Each row is a point. The last column is the point's height on a tilted bowl or saddle (a function of degree 2), plus a little noise. Along how many of its main directions does it bend up, bend down or stay straight?

Points (11 x 3):
-.04  .12  -.24
-.69  -.21  .53
.05  -.23  -.39
-.22  -.17  -.27
-.04  .28  -.08
-.46  -.09  .07
.11  .11  -.25
-.54  -.13  .22
-.42  -.24  -.02
-.01  .00  -.31
.10  .25  -.13
Directions: 2 up, 0 down, 0 straight

Points (15 x 4):
-.18  .16  -.21  -.06
.25  .33  -.12  .13
.29  -.23  -.24  .13
.62  -.15  .29  .01
.18  .05  .02  .25
.10  .55  .21  -.01
-.21  -.08  -.58  -.83
.30  .21  .36  .05
.11  -.52  .25  -.43
.24  -.33  .24  -.11
-.08  .29  .35  .10
-.39  -.02  .01  -.01
.04  -.28  -.30  -.13
.26  -.09  .21  .16
.07  .13  .09  .24
Directions: 0 up, 2 down, 1 straight

Points (25 x 5):
.16  .34  -.02  .09  .01
-.40  -.40  .17  -.32  .20
.11  -.13  -.42  -.34  -.05
-.57  -.37  .11  -.20  .49
-.36  .43  .23  .08  -.39
.08  .17  -.59  -.02  -.29
.31  -.02  -.01  .12  .30
-.29  -.22  .02  -.39  .09
.25  .05  -.08  .26  .24
.12  .23  .59  .03  -.09
.33  -.30  .34  .06  .34
.09  -.14  -.04  .09  .24
.08  -.30  .72  -.13  -.11
.03  .18  -.04  -.12  .00
.58  .35  -.47  .03  .03
-.28  -.28  .18  .23  .48
.47  .02  .47  -.33  .66
.36  .20  .18  .44  .36
.04  .34  -.11  .10  -.08
.14  -.40  -.15  .16  .20
-.10  -.23  -.07  -.41  .08
-.10  .25  -.01  -.24  -.20
.06  .22  -.02  .51  .24
-.15  .13  -.32  .16  .11
-.06  .15  .20  -.07  -.03
Directions: 1 up, 2 down, 1 straight

Points (49 x 7):
-.15  .30  .02  -.34  -.25  .11  .14
.05  -.21  -.55  .28  .31  .36  -.48
.47  -.15  -.06  -.10  -.01  -.03  -.20
.36  -.01  -.13  .01  .26  .26  -.22
.12  -.29  .50  -.25  -.17  .11  -.09
-.52  .42  -.09  .10  .35  -.24  -.56
-.37  -.29  .00  -.14  -.13  -.24  -.21
-.30  -.30  .19  -.14  -.13  -.11  -.14
.11  -.32  -.03  .07  -.25  -.17  -.22
.06  .52  .17  -.27  -.09  .24  .26
-.26  .20  -.06  -.40  .36  -.17  -.52
-.10  .06  -.18  -.02  .14  .16  -.14
.08  .08  .19  .15  -.08  -.29  -.13
.36  .07  .10  -.07  -.02  -.46  .02
-.27  -.17  -.30  .18  -.09  -.29  -.17
-.03  -.03  .02  -.06  -.34  .07  -.06
.34  -.11  .43  .07  .16  .05  .05
-.04  .14  .45  .00  .40  -.25  -.18
.25  -.08  -.13  .37  .24  -.21  .03
.41  -.14  .20  -.38  .16  -.03  -.17
.01  .33  .02  .16  .01  .17  -.02
.31  .12  .57  -.10  -.02  -.13  .04
-.12  .43  .42  .28  .12  -.20  -.28
.40  -.35  -.19  -.52  -.11  .09  -.61
.08  .18  .17  -.12  .00  -.02  -.03
-.22  .26  -.68  .22  -.35  -.28  -.05
.27  -.25  -.22  -.58  .26  .13  -.67
-.11  .35  .38  -.48  .49  -.29  -.59
.18  .19  -.27  -.60  .25  -.47  -.37
-.71  .81  -.17  .21  -.20  .22  .13
-.19  -.38  -.47  .40  .25  .23  -.25
-.12  .09  -.12  .39  -.15  -.01  -.22
-.20  -.40  .23  .30  -.14  -.31  -.19
-.10  -.13  -.04  .39  -.39  -.13  -.35
-.18  -.07  .07  -.02  .02  .76  -.11
-.21  -.01  -.20  .05  .84  .00  -.52
-.05  .23  .36  -.10  .10  -.01  -.13
-.07  .06  -.07  -.13  -.28  .11  .01
-.09  -.02  -.47  -.06  -.51  .22  .07
.21  -.11  .52  .10  -.29  .03  -.18
-.10  .08  .30  -.45  -.06  .34  -.07
-.15  -.09  .12  .31  -.05  -.04  -.19
-.34  .43  -.34  .22  .36  .25  -.28
.11  -.12  .38  .36  .03  .07  -.14
.40  -.26  .50  -.16  -.25  -.40  -.22
.42  .09  -.29  .51  .25  -.18  .03
-.07  -.40  .19  -.40  .06  .40  -.19
-.25  .20  .41  .03  -.02  .09  -.23
.01  .55  .06  .02  -.19  .19  .22
Directions: 2 up, 3 down, 1 straight

Points (63 x 9):
.23  -.09  .45  -.26  .29  .53  -.28  -.07  -.40
-.19  .25  -.43  .25  -.32  -.22  .21  .13  -.24
.37  .08  .44  -.36  -.33  -.32  -.09  .60  .49
-.41  -.06  .32  .10  -.46  -.19  -.33  .02  -.14
.02  .15  .40  .28  -.37  -.07  .35  -.16  .03
-.20  .29  -.13  -.35  .33  .07  .07  -.54  -.02
-.09  -.07  .21  .39  .26  -.29  -.03  -.27  -.19
.11  .47  .16  -.01  .12  .20  .16  .18  .08
-.13  -.01  -.30  -.04  -.27  -.50  .24  -.07  -.51
-.44  -.24  .37  .14  .13  .24  .01  -.36  .02
.21  -.07  .06  -.24  .31  -.15  -.08  .03  -.16
.00  -.46  -.07  -.11  -.13  -.44  .24  .52  .14
-.29  -.36  .26  .04  .17  .29  .44  -.45  .41
.47  .06  .04  .02  .09  .12  .22  .01  .03
-.07  -.06  -.30  -.42  -.22  .25  -.17  .52  .13
-.34  .22  .11  .65  -.39  -.13  -.29  -.08  -.60
.35  .16  -.51  .18  .03  .46  -.29  .43  -.11
-.19  .29  -.36  -.08  .14  .29  .08  .20  -.04
.50  -.36  .11  -.08  -.01  -.10  .08  .56  .43
-.33  -.06  .07  .04  .01  .03  .08  -.12  -.09
-.25  .36  .28  -.10  -.21  .08  -.03  -.14  .02
.44  .16  .08  -.24  .78  -.27  -.26  .43  -.01
-.08  -.02  .25  .53  .29  -.19  -.61  -.02  -.72
.19  -.18  -.03  -.18  .06  -.12  -.35  -.02  -.09
.30  .10  .46  .28  .40  -.18  -.37  -.19  .02
.59  .46  -.12  .23  -.12  -.33  .18  .22  -.34
.12  -.32  .41  .50  .15  .04  .06  -.39  .04
-.30  .25  -.38  .23  -.31  -.08  .10  -.12  -.05
.11  -.22  -.05  .05  -.39  .24  .39  -.30  .46
-.51  .41  .27  -.12  -.39  .29  -.04  .24  .20
.10  -.02  .27  -.05  -.13  .25  .11  .06  .04
-.26  -.16  -.50  .09  -.01  -.07  -.08  .13  -.02
-.28  .06  .39  -.22  -.24  .32  .05  .46  .15
-.10  .05  -.38  -.10  -.15  .36  .10  .17  .13
.01  .11  .05  -.52  -.04  .00  -.18  -.06  -.41
.29  .22  .20  -.27  -.05  -.11  .05  -.64  .33
.19  .06  .06  .11  -.15  -.01  .07  .42  .04
-.17  .09  -.61  -.75  .11  -.04  .03  .49  -.47
-.22  .29  .01  .19  -.29  -.03  -.32  .02  -.19
.10  -.53  -.29  -.29  -.05  .21  .31  .59  .65
-.56  -.20  .01  -.08  .33  -.48  .17  -.17  -.01
.16  .22  -.47  -.06  .41  .00  -.19  .07  -.34
-.54  -.12  -.33  .37  .14  .58  .28  .05  .22
-.25  -.55  .09  .09  .12  .09  .19  .14  .22
.38  -.26  .19  -.18  -.06  .06  -.05  .22  .20
.13  .12  .02  -.60  .30  .25  .08  .51  -.30
-.08  -.40  .39  -.05  .35  .11  .07  .30  .13
.21  .45  -.27  .07  .03  .17  .04  .44  .04
.35  .16  .05  -.37  .49  .14  .04  .02  -.24
-.21  .44  -.28  -.13  .43  -.02  .02  .49  -.04
.29  .15  .14  -.35  .17  -.22  .41  -.38  -.17
.17  .11  .63  .18  .11  -.08  -.24  .30  .10
.01  .64  .06  -.37  -.09  .42  -.20  -.52  .19
.20  -.48  .29  .13  .13  .03  .09  .02  .17
-.74  .11  .22  -.40  .17  -.31  -.31  .04  -.40
.04  -.37  -.31  -.01  -.07  .03  -.18  .25  .16
.06  -.12  .06  .07  .16  -.18  -.32  -.29  -.07
-.07  -.35  -.05  -.07  .08  .01  .35  .30  .16
.31  .00  .48  -.21  .21  .20  .18  -.06  .11
.21  -.20  -.37  -.24  -.53  .23  -.34  -.11  .59
.13  .21  .14  -.03  .11  .09  -.17  -.12  -.12
-.21  .01  -.27  .09  .04  -.11  .24  -.03  -.13
.13  -.18  -.03  -.14  .01  .15  -.17  .35  -.01
Directions: 4 up, 2 down, 2 straight

Points (66 x 9):
-.03  -.01  .32  -.37  .05  .31  .49  .04  -.47
-.07  -.03  -.06  -.25  .18  -.19  -.54  .82  -.52
.40  -.30  -.08  -.32  -.12  -.26  .08  .25  -.01
.01  .10  .15  .30  -.14  .30  -.20  -.02  -.17
-.17  .45  .20  -.02  -.14  -.48  .00  -.31  -.15
-.04  .38  -.13  .05  -.19  -.33  -.05  .28  -.22
-.06  .35  .41  .17  .32  -.41  .29  -.33  .05
-.46  -.20  -.45  -.42  -.10  -.44  -.01  -.42  -.10
-.13  .08  -.60  -.20  .10  -.07  .12  .25  -.28
-.23  -.25  -.10  -.31  -.26  .17  -.18  -.43  .00
-.08  -.16  .06  -.34  .00  -.01  .21  .16  -.19
.24  .20  .20  .25  -.10  .59  -.27  .08  -.34
-.03  -.22  .13  .28  -.14  -.01  .18  .17  -.24
-.27  -.29  -.08  -.38  .19  .00  -.15  -.28  -.04
.12  -.16  .20  -.48  .00  .01  .04  -.18  -.08
-.14  .39  -.06  -.29  .19  .00  .26  -.21  -.15
.34  .08  .41  .11  .13  .08  -.19  -.13  .03
-.42  .25  -.15  .34  .14  -.21  .05  .28  -.33
.13  -.06  .37  -.10  -.38  .37  .00  .22  -.44
-.26  .11  .20  -.18  -.16  .50  -.14  -.02  -.18
-.32  .19  .44  -.16  .47  .18  -.26  -.14  -.08
.32  .25  .02  -.21  -.24  .03  .15  .32  -.28
-.01  .21  .16  -.25  -.22  -.27  .02  .18  -.12
.22  -.13  .12  .45  -.19  .18  -.09  -.06  -.27
-.13  -.07  .13  .05  -.25  .37  .12  -.10  -.19
-.41  .11  .07  -.36  -.19  -.06  -.05  -.18  -.09
.15  .00  -.01  -.34  -.23  -.24  -.07  .52  -.17
.05  .24  -.04  -.01  .36  .23  -.09  .40  -.11
.44  -.31  -.07  -.26  -.01  -.12  -.09  .31  -.07
.20  .22  -.27  -.51  .19  -.30  -.50  .29  -.17
-.17  -.09  -.47  -.35  .21  .25  .03  .59  -.70
.40  -.30  .16  .37  .03  -.70  -.16  .53  -.22
-.07  .31  .17  -.10  -.20  -.08  -.04  .18  -.16
.04  .10  -.07  -.14  -.09  .07  -.70  -.23  -.23
-.11  .39  .24  .20  -.10  .18  -.28  .38  -.26
.25  -.29  -.32  .02  -.30  -.41  .34  -.08  -.04
-.73  .18  -.30  -.26  -.12  .11  -.33  -.11  -.43
.25  -.13  .02  -.09  .35  -.20  .23  -.46  .28
.14  -.06  -.03  .08  -.47  .07  -.64  .07  -.51
.04  -.13  .17  -.08  .23  .32  -.06  .55  -.40
-.03  -.30  -.05  .17  .27  -.38  .29  -.08  .18
-.12  -.46  -.03  -.17  .01  .25  .20  -.06  -.24
-.07  -.02  -.29  .17  -.23  -.13  .20  -.16  -.10
-.08  .02  .00  .54  -.25  -.30  -.29  -.24  -.26
-.16  -.30  -.13  -.33  -.23  -.11  -.16  -.43  .08
.00  .02  -.42  -.07  -.39  -.50  .29  .00  -.22
-.39  .29  -.34  -.09  .34  .10  .08  .09  -.30
-.30  -.44  -.01  -.25  .21  .06  -.17  .28  -.43
-.42  -.11  .23  .56  -.44  .45  -.26  .00  -.46
.11  -.05  .00  .04  -.20  -.09  .27  .41  -.26
.27  -.40  .32  -.18  -.05  -.26  .05  -.06  .02
.13  .27  -.12  .15  -.24  -.05  -.03  -.29  -.10
.26  -.06  .17  .12  -.15  .37  -.18  -.13  -.21
-.04  -.03  .41  -.22  .29  .35  .05  .11  -.21
-.05  -.05  -.42  .42  -.08  -.42  -.55  .03  -.55
-.02  .31  .07  -.39  .62  -.39  -.20  .39  -.16
.01  -.15  .09  .13  -.16  .15  -.26  -.21  -.04
.00  .05  -.34  -.16  -.03  -.35  -.04  .12  -.03
.34  .13  .00  .02  .17  .09  .19  -.13  .10
-.29  .32  .05  .10  .04  -.24  .50  .37  -.33
.36  .53  .34  -.15  .21  -.11  -.23  .15  -.01
.16  .37  .20  .42  .07  .28  -.39  .02  -.14
.03  .09  .14  .54  -.55  .22  -.10  .00  -.58
.19  .00  .13  -.09  .94  .18  .40  .18  -.07
.27  .08  -.17  -.42  -.27  .24  .00  .17  -.45
-.05  .29  .10  -.08  .03  -.48  .04  -.29  .03
Directions: 1 up, 5 down, 2 straight
